Every row gives one point. Each copy is the shape, with its points in the same order, turned, moved and blurred by noise. Say if it was mirrored as well.

Shape:
[[-21  45  21]
 [-17  -8 -20]
 [ -2  -7 -10]
 [-21  -1 -12]
 [ 16 -32   0]
 [-30  10  12]
 [  4 -24  20]
 [ 25 -12   6]
 [-21 -13   3]]
Copy 1:
[[  2  36  50]
 [-26  -5   8]
 [-11   6  -5]
 [-27   5  16]
 [-11  11 -35]
 [-22  28  21]
 [-11  31 -21]
 [  9  18 -26]
 [-30  18   0]]
Copy 1 is: mirrored
Copy 2, 9 rows:
[[-10  60 -15]
 [-31   2   8]
 [-10  -1   0]
 [-24  12   7]
 [ 11 -22   2]
 [-16  37  11]
 [ 19  -1   9]
 [ 18  -5 -14]
 [-11   9  19]]
Copy 2 is: only turned
Copy 3:
[[-27  43 -25]
 [-23 -15   1]
 [ -8  -7   0]
 [-28  -3   0]
 [ 13 -11  24]
 [-34  24   2]
 [  4  11  28]
 [ 23   3   5]
 [-21   2  16]]
Copy 3 is: only turned

Shape:
[[ -6  -4   0]
 [ 22 -15  22]
 [  6  -5  13]
 [  6   9   5]
 [  3  22  15]
 [ -1  -9  -7]
 [ 27   0 -59]
 [ 33  -1 -18]]
Copy 1, 8 rows:
[[ -6   4   8]
 [ 25  23  14]
 [ 10  10  12]
 [  9  -5   6]
 [ 12 -16  19]
 [ -9  11  -1]
 [ -5   0 -60]
 [ 21   6 -27]]
Copy 1 is: mirrored
Copy 2, 8 rows:
[[  2   8  -7]
 [ 30  -4   8]
 [ 13   5   5]
 [ -3   4   8]
 [ -5  11  21]
 [  0  -3 -17]
 [-31 -49 -26]
 [ -1 -35   3]]
Copy 2 is: mirrored
Copy 3, 8 rows:
[[ -1  -4   1]
 [ 26 -16 -26]
 [ 15  -9 -11]
 [ 18   0   3]
 [ 26  18   0]
 [ -2 -17   4]
 [ 16 -49  54]
 [ 30 -30  17]]
Copy 3 is: mirrored

Shape:
[[ 16 -47 -11  23]
 [-25 -30  16 -45]
 [ -8  38 -32   8]
 [-24 -44  31  -9]
 [ 23 -30 -12  26]
 [  6  17  -3  -3]
 [  6  -6  28 -27]
 [-51  26 -41   0]
 [-29  34  10  -7]]
Copy 1:
[[ 15  12 -28  40]
 [-34   9 -21 -45]
 [-14   5  60  19]
 [ -3  29 -34 -32]
 [ 13   3 -14  35]
 [ -5  -8  35   4]
 [  0 -14  -5 -34]
 [-37  42  52   6]
 [ -4  20  47 -27]]
Copy 1 is: mirrored
Copy 2, 9 rows:
[[ 38 -22   3  40]
 [-27 -36  25 -10]
 [-13  44 -29  15]
 [  7 -51   7 -12]
 [ 40  -4   1  34]
 [  4  24  -1   0]
 [  3  -4  29 -22]
 [-43  16 -48  20]
 [-21  18 -23 -25]]
Copy 2 is: mirrored

Shape:
[[  5  25  57  12]
 [-35  -6 -12  23]
 [ 36 -21 -19 -35]
 [  5 -37  22  28]
 [ -9  10  21  -6]
 [ 44  31  24 -34]
 [ 28  32  42 -41]
 [ -9 -16  53  18]
 [-25  30  -4  -7]
 [ 11 -12  14  26]]
Copy 1:
[[ -8  54  22 -16]
 [-21 -15  21  34]
 [ 43 -31 -10 -25]
 [-40  -8  -7 -19]
 [  6  14  29   0]
 [ 54  34   2 -25]
 [ 47  39  22 -31]
 [-37  20  22 -24]
 [ 16   7  36  32]
 [-21   7  -8  -6]]
Copy 1 is: mirrored
Copy 2:
[[  5  48  41 -19]
 [-35   5  -5  24]
 [ 36 -44  -6  -9]
 [-24 -21  47   2]
 [  7  21  10   4]
 [ 54  12   4 -41]
 [ 60  30  18 -27]
 [ -8  14  58   4]
 [  1  30 -14  13]
 [-20 -11  30 -10]]
Copy 2 is: mirrored

Shape, 9 rows:
[[  9  35 -13 -27   3  11]
 [-18  24  -6  -1 -15  28]
 [-17  14  32  22 -26   5]
 [-14  14 -33  -1  -7 -13]
 [ 26  -5 -16  -8  -2   2]
 [ 22 -21  -3  28  20   5]
 [ 35 -11 -39 -14   1   1]
 [ 30  20  12  28 -23 -10]
 [-38  -2  18 -15   9  22]]
Copy 1 (9 x 6):
[[ 21  27 -21 -29  -4  12]
 [  9  28   1   3 -27  27]
 [ -8  20  46  -1 -24  11]
 [ -2  32 -15  14   2  -8]
 [ 33   3  -3   2  12  -6]
 [ 35 -14  13  11 -14 -36]
 [ 45   7 -21   9  26 -13]
 [ 29  31  45 -10   2 -18]
 [-17 -14  -2  -1 -34  24]]
Copy 1 is: mirrored
Copy 2, 9 rows:
[[  6  40 -30 -17   8   1]
 [-13  34  -8  19  22 -10]
 [  8  10  35  17  23 -18]
 [-25   6 -26 -10   5 -24]
 [ -3   4 -18 -13 -10  18]
 [ 23 -27 -14  17 -14   4]
 [-17  -3 -36 -15 -26  20]
 [ 12  11  28  -1 -25 -13]
 [  7   8 -15  13  60  -1]]
Copy 2 is: only turned
Copy 3, 9 rows:
[[-18   4 -14 -31   4   7]
 [  4 -20   3 -14  11  38]
 [ 35 -10  26   2 -14  38]
 [-24 -13   0  14  -9  14]
 [ -3   0   1   4  21 -19]
 [ 21  20   0  32  25  -3]
 [-20  -6  -3   7  32 -31]
 [ 12  16  45  -2  -1   4]
 [ 33 -16 -32  -7  -6  30]]
Copy 3 is: mirrored
Copy 4:
[[  9  42 -10 -23 -16 -23]
 [  8  16   1  -3 -39   4]
 [  2  -5  10 -13 -13  37]
 [-13  -3 -13 -13 -18 -31]
 [ 23  12  -4  -1  11 -28]
 [ 10   3 -18  29  29  -3]
 [ 28  11 -13   5  10 -53]
 [ 28  -9 -20 -26  16  16]
 [-21  28  28  16 -20   7]]
Copy 4 is: mirrored

Shape (9 x 6):
[[-16   3  13  10  10  -5]
 [ -3  20  -4  -9 -14   3]
 [ 19  15 -15 -15 -15 -30]
 [ -6  11  10 -11  14   1]
 [-22   6  -9 -12  13 -19]
 [ 15   5   2 -13 -24  -1]
 [ 24 -25 -41  13 -14  24]
 [-22   1   4  -7  -1 -19]
 [ -9  16   2   6  -2  -8]]
Copy 1 (9 x 6):
[[-13   1  -9  -3  -8 -10]
 [  3  20 -17  -8  24  -5]
 [ 27  38  -4  14  12   6]
 [-16  19  -1  -3   9 -15]
 [  2  26   4 -19 -10 -12]
 [ 13  13  -3   9  33   0]
 [ -2   2   6 -17  29  60]
 [  9  10  -1  -8  -5 -16]
 [ -3  16 -20  -3   1  -6]]
Copy 1 is: mirrored
Copy 2:
[[-26   7  17   1 -20  -2]
 [ -1  14 -15  -2  -8 -25]
 [ -1  -6  -3  12  10 -47]
 [-11   1  20 -15 -12 -13]
 [-35   0  12  -6   3 -18]
 [ 13  12  -1  15   3 -25]
 [ 13 -25 -28  28   8  20]
 [-30  15  13   8   3 -16]
 [-20   7  -2  -1 -17 -20]]
Copy 2 is: mirrored
Copy 3, 9 rows:
[[-18   9  -9  -2  -6 -13]
 [ -5 -13   1 -25 -19   3]
 [ 25 -27  10 -16 -17 -25]
 [-16  -4  -4 -19   7 -10]
 [  3  15   3 -25  -3 -26]
 [  3 -24  13  -7 -14   3]
 [ 40  -3 -12   8  -1  37]
 [ -7  11  11 -10 -13 -22]
 [ -8  -2  -8 -14 -17 -14]]
Copy 3 is: mirrored
Copy 4, 9 rows:
[[ -3 -14  16  11 -15  -1]
 [ -9  17  19 -12  -3   9]
 [  3  33   6 -23 -19 -20]
 [-12  -1  26   5  -4 -11]
 [-24  -3  -1   1 -13 -16]
 [ 12  18  17 -22   2   0]
 [ 31  37 -18  18  24  13]
 [-11 -12   3 -10 -14  -9]
 [ -7   4  15  -1 -20   3]]
Copy 4 is: only turned

Shape, 12 rows:
[[ 41  13  20 -32  12 -19  20 -32]
 [-34  20 -20  33 -32  27 -11  24]
 [ 17  18 -10 -18 -21   3  20  32]
 [-29   4  -8 -10 -32  -2 -14  30]
 [ -7  21   2 -11   9  -4  29   9]
 [ 17   6  24   9 -16 -33  26 -14]
 [-26 -25 -25   4 -36  27   2  -9]
 [  2 -26 -44  34 -28  37 -11   3]
 [ 29 -13  20 -16   4 -29  46   4]
 [ -8  22  15 -11 -34  15  35  11]
 [ -8 -18  10  21 -30  40 -19  14]
 [ 10   6  36 -19  25 -20  42   2]]
Copy 1:
[[  5  47  -1  25  -1 -43  30 -13]
 [-43 -28  16  -8 -15  24 -41   5]
 [  1   1 -19  -2 -16 -28 -30  -3]
 [-16   0   8 -25  13   1 -45   5]
 [-28  11 -19  16   8 -24  -9   7]
 [ -7  10  29  33  13 -46  -3  -9]
 [-32 -28  22 -41  -2  -1   3 -11]
 [-11 -51  24 -24 -27  20   7   2]
 [ 11   3  -9  27  21 -60  11  -7]
 [-36  -1  -8   3  -5 -33 -31 -29]
 [-14 -29  18 -10   2  28 -16 -33]
 [-12  21 -24  36  36 -43   7  -9]]
Copy 1 is: mirrored
Copy 2:
[[ 54 -12  23  38  12  10  30  -4]
 [-46   7   1 -19 -32  25 -21  20]
 [  0   5  10  10  -8  -6  22  46]
 [-26  14  -7 -17 -36   9  27  14]
 [  7  -3 -11  18   6  27  20  25]
 [ 16 -18   7  54 -25  14  19  -1]
 [-53  12  20  -2   0   8  10 -14]
 [-56  -2  21  -9   1 -19 -28  -7]
 [ 17 -29  -1  53   6  -3  44  15]
 [-16   0  23  22 -14  34  28  39]
 [-41 -29  29 -24 -23   7   2   1]
 [ 28 -34 -11  37  11  26  43  18]]
Copy 2 is: mirrored

Shape, 11 rows:
[[ -9   7  -2   9   0  -8   6  34]
 [  4 -11 -13  14   6  10   6  -2]
 [ -1 -16  -2  -4   4 -13  10   4]
 [  8  -9   5  -3  -3  60  -8   0]
 [ -7 -26   2  23   6  -7  -5 -10]
 [ -4  -4  -1  -7   3 -16 -42  -9]
 [ -2  -1   6  -2 -22 -10   2  -6]
 [-16   4  -5  -4   0  -4  -9  -2]
 [ -4  10   5   1   1 -17  -3  -9]
 [  4   8 -17  -3 -19 -16 -19  -5]
 [-13   3  -7  -9 -21  27  11   9]]
Copy 1:
[[-11 -24  13  10   5  20 -17  14]
 [  5   7  -2   7  19  -5 -10  11]
 [ -9 -18 -10   1  16  -5   2  11]
 [ -3  48   6 -21  -6   7  -3  11]
 [  2   1 -20  25  18   1  11   4]
 [ -9  -8 -31  18 -24 -10 -11 -10]
 [  9 -18 -10  -7   1   7   4 -10]
 [  3 -12 -20   1  -6   6 -15   8]
 [ 11 -22 -12   7  -8  -3  -3   7]
 [  6 -18 -14   0  -7  -6 -21 -21]
 [  2   5   0 -27   7  23 -16   7]]
Copy 1 is: only turned
Copy 2:
[[ -5 -12  -9   9  20  26   0   0]
 [ 13   2   6  -6  12   6  -2 -25]
 [  0   5   8  11  13  -5  -2  -2]
 [-16   6  -5 -28 -28   8 -19 -38]
 [ 17  12  22 -16  14   5  -6   1]
 [ 30   9  -5  -1 -25   5  -5  24]
 [ -4  21  -9  -6  11  -3   4   9]
 [ 12  15  -6   4  -4  17   5   2]
 [  8   8  -4   0   2   6  19  11]
 [ 21  14 -27   0   2   0   0  12]
 [-16  21 -21  -3   2  15  -8 -23]]
Copy 2 is: mirrored
Copy 3, 11 rows:
[[ 26   8  -7  -9 -10  18  -6  -1]
 [-17  11  -9 -23   1   3  -5  -2]
 [ -4  22 -10   1  -2  -1   6  11]
 [-26  -6  19 -23  42  23 -11 -11]
 [-26  14  -1 -12 -16   2  -9  20]
 [-10   1  36  -6 -21  -2  24  14]
 [ -7  -9  -7  10  -1   1  10  13]
 [ -6   2   8   2 -12  11  11  -5]
 [ -2   0   5   6 -16 -10   5   1]
 [ -1 -14   3 -10 -13  -1  30   7]
 [ -7  -8 -11   0  20  31   5 -14]]
Copy 3 is: only turned

Shape:
[[  0  45  25  -9 -12  18 -18  -4  23]
 [-16 -15  -4   9 -11  -2  12 -11 -21]
 [-15  -8 -15   4 -14 -18   2 -10 -12]
 [-22 -12 -22  23 -27  -9  45 -16 -15]
 [ 16  11  16  -1 -18  -6  -7  15  14]
 [ -7  11  -4   4 -20 -16  28  15   5]
 [  9  18  15 -10 -31  -6 -13   8   2]
 [ -5  -2  -6  15 -12   5  -2  12  14]
 [-33 -11 -19   2  31 -12   2 -12 -17]
 [  9   4   6 -37 -20  21  26 -16  36]
 [ 16  20  -9 -10  13   8 -16 -36  30]
 [  7  14  36  -1  26  -8 -25 -26  27]
 [ 27  10  11 -19  12  45   8 -31  30]
 [-22  -1   9   6 -34  -8  -8   8  18]]
Copy 1 (14 x 9):
[[-14  16 -30  19 -33 -15  -1 -13  28]
 [ 16   3  30   3   4  16  13  14   6]
 [  9   6  37   4   8   0   3   5   9]
 [ 27  28  33  -3  28   9  27  32   9]
 [-24  20   6  -7 -26 -10   7  -8   4]
 [  3  24  16 -18  -2 -20  18  18  10]
 [ -8  19   9   4 -29 -18  13 -18   5]
 [-24   9  14  -1   0   0  18   7  16]
 [ 12 -26  30  -1  14   9 -21  25  20]
 [  7  31 -25 -30   2   9   8 -29  26]
 [-16  17 -19  11   9   8 -36 -20  18]
 [-22  13  -7   7 -35  19 -45  -3  26]
 [ -7  17 -49  -7   1  33 -12 -22  13]
 [-13  20  28   2 -16  -7  22  -3  35]]
Copy 1 is: mirrored
Copy 2 (14 x 9):
[[ 10   2  -4 -53   2  18  24  16  -1]
 [-11  25  -9  24   0   9   4 -16 -12]
 [  0  15  -1  26  15  15   8 -12 -19]
 [-34  16 -20  31   7  32  -5 -31 -36]
 [  5  -8  14 -21  -6  -3  10  -4 -23]
 [-20   2  14  -3   2  25   0 -18 -32]
 [ 15  -3  10 -15 -14  10  21   4 -24]
 [ -9   7  -1  -9  10  -1  -5   4 -29]
 [ -7  37   6  24  35   7  -7 -15  12]
 [-19 -42 -16 -16  -8  24   0  -2  13]
 [ 26 -13 -24 -27  32   8   3  -7  12]
 [ 15   1  -4 -37  29 -19  35 -16  20]
 [  3 -19 -38 -40   0   5 -10  -9  30]
 [-15   0   3  -1   7   3  26  16 -29]]
Copy 2 is: mirrored
Copy 3, 14 rows:
[[-20  24  23   1  25 -28  19 -35 -10]
 [  3   1  -9  -1 -20   5  13  21  -1]
 [ -6  -5  -8  -8 -22  15  13   2  -5]
 [ -1   7   5  -8 -60   4   1  29  -5]
 [ -3  10  22 -13  16   2   1 -16  12]
 [ -9  24  20 -15 -19  15  -6   2  -2]
 [ -4   7  18 -28  18  -4  15 -16  -2]
 [  3  13   0  -7  -7  -4  -8 -15  10]
 [-14   3 -33  30 -18  28  13   8  -8]
 [ 22   8  41  10   2 -11  -7 -14 -43]
 [-20 -22  15  29   5 -13   3 -38 -19]
 [-13  -5  20  40  23   0  34 -36  11]
 [  3  -8  30  43  19 -38  -6 -15 -28]
 [ 15  20   4 -20 -14   1  16 -23   7]]
Copy 3 is: mirrored
